Each row is a point. The window is the flat piece filled in between its corners: a triangle in 3 columns, a solid with four corners in 4, and so on. A path goes straight from each point to the next, and from the last back to the first. After which points does the path pass through the window?
(in the rows, 128 means zero)

Window (4 x 4)
[[139, 202, 124, 151],
[151, 162, 149, 118],
[66, 61, 133, 121],
[108, 75, 97, 125]]
Path:
(1): [135, 171, 138, 158]
(2): [142, 172, 143, 182]
(3): [120, 206, 131, 122]
(4): [68, 61, 116, 106]
(5): [79, 77, 152, 172]
(6): [145, 161, 135, 191]
(7): [111, 139, 147, 85]
(8): [139, 127, 87, 66]
(9): [113, 104, 149, 172]
(10): [123, 106, 151, 185]
(11): [85, 110, 117, 85]
(12): [103, 155, 85, 87]
(13): [119, 126, 153, 189]
(14): [147, 61, 153, 151]
(15): [109, 160, 95, 106]
(16): [130, 183, 118, 127]
Through the window after points: 8, 10, 14, 16

Window (6 x 6)
[[132, 214, 101, 73, 176, 130],
[135, 120, 160, 123, 110, 124],
[54, 95, 138, 160, 62, 92],
[171, 78, 96, 155, 97, 136],
[103, 121, 139, 161, 107, 167],
[180, 211, 139, 151, 95, 184]]
Path:
(1): [171, 179, 131, 139, 144, 135]
(2): [139, 188, 123, 162, 110, 142]
(3): [151, 155, 130, 124, 80, 211]
(4): [115, 140, 143, 109, 30, 169]
(5): [123, 127, 138, 178, 97, 137]
(6): [180, 144, 117, 158, 127, 140]
(7): [160, 123, 102, 107, 108, 174]
(8): [101, 150, 66, 65, 100, 150]
(9): [131, 153, 146, 174, 144, 100]
(10): [147, 193, 141, 193, 130, 159]
(11): [183, 188, 128, 89, 68, 186]
(12): [176, 81, 96, 134, 76, 167]
(13): [149, 96, 109, 162, 112, 117]
(14): [122, 157, 120, 135, 162, 132]
(15): [140, 159, 141, 89, 114, 127]
(16): [121, 161, 129, 77, 125, 168]
Through the window after points: 10, 12, 14

Window (8 x 8)
[[180, 7, 85, 148, 161, 94, 188, 103],
[91, 73, 79, 159, 151, 129, 77, 172],
[97, 129, 133, 116, 76, 140, 144, 106],
[131, 144, 132, 134, 130, 142, 175, 47],
[189, 128, 109, 145, 164, 155, 74, 137],
[102, 153, 161, 124, 135, 95, 111, 106],
[99, 115, 89, 182, 96, 124, 135, 159],
[141, 107, 71, 91, 165, 103, 121, 140]]
Path:
(1): [147, 86, 130, 140, 139, 142, 159, 131]
(2): [153, 99, 118, 101, 155, 180, 172, 167]
(3): [130, 84, 106, 136, 132, 98, 132, 92]
(4): [101, 88, 78, 127, 101, 110, 76, 101]
(5): [122, 144, 118, 138, 132, 140, 131, 140]
(6): [135, 113, 121, 140, 143, 132, 160, 131]
(7): [133, 134, 110, 126, 110, 106, 116, 65]
(8): [143, 85, 47, 151, 140, 106, 139, 64]
Through the window after points: none

Window (8 x 8)
[[170, 131, 125, 67, 95, 165, 111, 146],
[168, 134, 125, 44, 145, 182, 174, 101],
[189, 143, 150, 108, 149, 148, 149, 135],
[70, 206, 153, 193, 96, 122, 84, 113],
[104, 76, 70, 94, 119, 125, 154, 164],
[179, 120, 123, 72, 102, 122, 162, 99],
[146, 91, 159, 122, 123, 173, 151, 90],
[78, 137, 189, 161, 158, 110, 71, 76]]
Path:
(1): [146, 107, 55, 81, 161, 130, 93, 112]
(2): [139, 145, 104, 118, 121, 150, 111, 80]
(3): [152, 110, 173, 65, 144, 139, 193, 178]
(4): [150, 151, 175, 44, 103, 156, 171, 122]
(5): [175, 105, 67, 101, 148, 168, 115, 110]
(6): [135, 125, 90, 129, 113, 141, 108, 129]
(7): [61, 117, 172, 112, 121, 123, 179, 137]
(8): [148, 136, 149, 90, 118, 146, 151, 126]
(9): [179, 125, 67, 125, 140, 95, 73, 113]
(10): [159, 108, 68, 76, 159, 125, 122, 115]
(11): [97, 105, 145, 91, 89, 171, 193, 156]
(12): [131, 109, 159, 95, 68, 139, 201, 153]
Through the window after points: 2, 4, 6, 10, 12

Window (9 x 9)
[[205, 191, 115, 170, 113, 65, 134, 68, 147],
[111, 129, 166, 163, 68, 189, 78, 168, 150],
[227, 161, 80, 185, 151, 98, 90, 110, 114],
[166, 151, 52, 139, 141, 61, 128, 82, 156],
[150, 113, 162, 119, 146, 109, 221, 139, 151],
[162, 159, 157, 86, 146, 155, 157, 98, 125],
[57, 164, 168, 176, 119, 168, 123, 176, 117],
[72, 110, 201, 122, 89, 137, 126, 172, 85],
[114, 129, 133, 177, 77, 182, 132, 122, 92]]
Path:
(1): [176, 167, 111, 147, 92, 128, 127, 123, 118]
(2): [108, 117, 145, 216, 154, 115, 123, 75, 134]
(3): [110, 108, 195, 142, 115, 109, 88, 106, 132]
(4): [160, 176, 122, 157, 110, 186, 220, 180, 106]
(5): [130, 168, 133, 146, 100, 117, 126, 153, 112]
(6): [123, 115, 148, 154, 128, 134, 118, 125, 114]
(7): [106, 92, 174, 175, 144, 143, 106, 109, 101]
(8): [115, 146, 157, 120, 84, 124, 131, 168, 112]
(9): [143, 151, 133, 149, 98, 122, 141, 142, 110]
(10): [131, 148, 163, 150, 123, 116, 72, 82, 129]
(11): [96, 156, 228, 196, 114, 169, 84, 82, 152]
(12): [113, 145, 132, 143, 95, 158, 139, 192, 109]
Through the window after points: 1, 5, 7

Window (11 x 11)
[[92, 144, 150, 126, 152, 189, 209, 147, 147, 113, 153],
[111, 128, 180, 188, 110, 138, 186, 196, 104, 121, 198],
[151, 77, 91, 211, 161, 127, 117, 136, 105, 175, 122],
[122, 143, 51, 111, 82, 164, 131, 185, 151, 110, 195],
[133, 131, 191, 103, 123, 106, 195, 131, 92, 175, 94],
[139, 149, 166, 120, 137, 200, 110, 95, 146, 47, 188],
[132, 75, 83, 73, 117, 93, 144, 151, 125, 61, 64],
[67, 70, 158, 141, 83, 135, 161, 84, 85, 154, 138],
[97, 121, 214, 84, 136, 118, 152, 114, 182, 186, 64],
[176, 97, 121, 127, 75, 103, 153, 76, 149, 38, 114],
[55, 143, 147, 133, 130, 100, 121, 66, 129, 172, 101]]
Path:
(1): [101, 109, 174, 121, 88, 154, 119, 125, 95, 103, 48]
(2): [142, 138, 175, 134, 60, 131, 153, 117, 130, 109, 82]
(3): [115, 78, 112, 100, 183, 119, 169, 100, 174, 97, 166]
(4): [152, 90, 129, 115, 130, 120, 158, 146, 166, 162, 159]
(5): [107, 150, 118, 155, 118, 139, 138, 130, 89, 94, 88]
(6): [124, 143, 138, 125, 106, 162, 140, 130, 148, 95, 127]
(7): [145, 117, 136, 128, 148, 123, 147, 111, 135, 90, 173]
(8): [95, 134, 115, 127, 154, 116, 176, 107, 157, 142, 162]
Through the window after points: 2, 8

Window (12 x 12)
[[105, 89, 159, 130, 179, 144, 187, 89, 94, 172, 116, 121],
[119, 93, 163, 52, 143, 139, 140, 48, 150, 82, 176, 135],
[131, 62, 100, 131, 67, 45, 117, 131, 157, 148, 144, 78],
[77, 61, 115, 120, 149, 110, 146, 108, 204, 213, 132, 159],
[127, 141, 122, 134, 70, 131, 97, 139, 58, 130, 159, 159],
[138, 98, 133, 152, 119, 69, 91, 73, 141, 115, 230, 108],
[160, 65, 123, 154, 146, 128, 84, 33, 190, 120, 107, 85],
[141, 127, 175, 212, 112, 121, 131, 66, 182, 105, 104, 133],
[90, 153, 99, 128, 116, 175, 182, 179, 59, 58, 143, 117],
[197, 135, 84, 86, 163, 108, 163, 121, 110, 202, 140, 130],
[47, 187, 120, 145, 177, 69, 175, 88, 111, 118, 124, 103],
[126, 164, 219, 108, 188, 179, 105, 114, 161, 122, 127, 154]]
Path:
(1): [148, 101, 101, 148, 179, 92, 121, 57, 168, 109, 72, 177]
(2): [110, 123, 176, 169, 102, 139, 148, 108, 145, 138, 150, 106]
(3): [114, 130, 128, 100, 91, 114, 160, 100, 134, 172, 145, 99]
(4): [173, 114, 109, 134, 176, 115, 137, 110, 134, 157, 132, 151]
(5): [118, 114, 137, 131, 138, 102, 142, 122, 120, 121, 146, 146]
(6): [98, 128, 110, 111, 98, 172, 131, 103, 111, 116, 161, 109]
(7): [105, 139, 182, 120, 114, 177, 138, 100, 165, 149, 147, 91]
(8): [134, 105, 132, 141, 184, 79, 107, 91, 140, 116, 141, 172]
(9): [130, 94, 112, 126, 153, 94, 124, 94, 118, 110, 122, 133]
(10): [107, 137, 136, 165, 86, 122, 153, 90, 144, 152, 157, 98]
(11): [83, 176, 104, 121, 86, 86, 102, 80, 156, 181, 229, 83]
(12): [158, 61, 158, 159, 178, 115, 127, 80, 133, 79, 107, 134]
Through the window after points: 1, 3, 5, 7, 11

Window (12 x 12)
[[163, 78, 113, 111, 154, 157, 119, 123, 166, 93, 118, 88],
[209, 157, 93, 123, 133, 111, 25, 115, 113, 115, 139, 89],
[103, 124, 129, 160, 133, 155, 100, 249, 75, 126, 104, 121],
[118, 118, 93, 159, 113, 165, 148, 152, 123, 82, 67, 100],
[110, 194, 147, 125, 119, 109, 162, 166, 168, 173, 96, 128],
[71, 129, 153, 145, 128, 112, 120, 206, 169, 53, 150, 102],
[176, 98, 86, 130, 147, 121, 52, 105, 128, 97, 99, 157],
[95, 81, 98, 139, 143, 101, 108, 114, 77, 141, 103, 123],
[197, 195, 228, 158, 102, 124, 106, 121, 134, 93, 138, 113],
[132, 81, 60, 101, 127, 160, 73, 73, 103, 137, 164, 147],
[95, 124, 146, 79, 102, 155, 94, 182, 82, 106, 107, 118],
[106, 180, 173, 116, 145, 173, 79, 89, 109, 152, 102, 124]]
Path:
(1): [107, 163, 133, 97, 169, 141, 140, 171, 91, 89, 135, 127]
(2): [180, 106, 161, 174, 78, 125, 28, 110, 147, 140, 108, 113]
(3): [142, 120, 126, 115, 110, 131, 62, 134, 165, 157, 97, 117]
(4): [131, 119, 113, 125, 151, 130, 98, 129, 100, 100, 145, 132]
(5): [138, 135, 106, 117, 157, 136, 101, 116, 104, 104, 142, 158]
(6): [112, 46, 57, 108, 70, 178, 63, 83, 128, 174, 141, 88]
(7): [114, 103, 127, 139, 119, 136, 102, 146, 131, 130, 105, 115]
(8): [157, 183, 114, 128, 175, 113, 131, 130, 128, 81, 143, 118]
(9): [121, 136, 123, 111, 160, 122, 113, 144, 100, 86, 130, 120]
(10): [168, 129, 191, 162, 63, 169, 88, 169, 159, 133, 102, 97]
(11): [133, 121, 109, 126, 109, 133, 56, 145, 122, 134, 115, 115]
(12): [164, 190, 141, 134, 173, 108, 116, 121, 58, 82, 127, 134]
(13): [140, 126, 98, 113, 172, 138, 116, 123, 94, 95, 118, 140]
(14): [138, 110, 133, 144, 76, 145, 23, 97, 154, 155, 106, 124]
(15): [134, 99, 107, 136, 102, 140, 65, 166, 112, 115, 110, 110]
(16): [116, 145, 117, 123, 169, 155, 144, 134, 99, 107, 109, 150]
Through the window after points: 5, 9, 13, 15
